Each point is reached from the start by the listed moves, each made once or not at all, plus a little noise. Say if it took an odd or an even number of moves. Then give how often each move was made.

Moves:
(1): [.29,.28,.00,.01]
(2): [-.29,.31,.78,.45]
Start: [.12,-.31,.14,-.01]
Points:
[.06,-.31,.15,.00] -> even (0, 0)
[.09,.28,.86,.45] -> even (1, 1)
[-.19,-.02,.94,.44] -> odd (0, 1)

Moves:
(1): [.14,.17,-.10,.40,-.08,.02,-.18,-.18,-.33,.14,.09]
(2): [.08,-.16,.32,.19,-.30,.17,-.27,.32,.00,.32,-.09]
(3): [.20,-.20,.07,.11,.39,.16,-.44,-.09,.10,.01,.22]
(4): [-.20,-.08,-.09,.18,-.20,-.11,-.10,-.14,.34,-.19,-.10]
(5): [-.05,.74,.05,.20,-.07,.10,-.15,.02,-.17,-.05,-.08]
(6): [-.14,.00,-.19,-.26,.03,.40,-.08,-.11,.10,.04,.00]
(7): [-.12,-.14,.17,.17,-.04,.18,.27,-.20,-.09,.02,.07]
(8): [.17,-.12,.03,.16,.17,.17,.26,.17,.22,-.25,-.26]
Start: [.00,.09,-.21,-.04,.09,.18,-.02,-.05,-.06,-.11,-.08]
Points:
[.07,.75,-.29,.80,.13,.37,-.94,-.48,-.17,-.19,.06] -> even (1, 0, 1, 1, 1, 0, 0, 0)
[-.01,-.23,.32,.31,-.28,.50,.03,.04,-.14,.25,-.08] -> even (0, 1, 0, 0, 0, 0, 1, 0)
[-.02,.68,-.29,.03,.20,.84,-.01,.02,.06,-.40,-.46] -> odd (0, 0, 0, 0, 1, 1, 0, 1)
[.18,-.35,-.22,.39,.44,.42,-.27,-.06,.63,-.54,-.21] -> odd (0, 0, 1, 1, 0, 0, 0, 1)
[.11,-.36,.30,.48,-.09,.73,.23,.22,.07,-.02,-.36] -> odd (0, 1, 0, 0, 0, 0, 1, 1)
[.03,.45,.08,.43,.37,.62,-.32,-.34,-.23,-.14,.10] -> odd (0, 0, 1, 0, 1, 0, 1, 0)
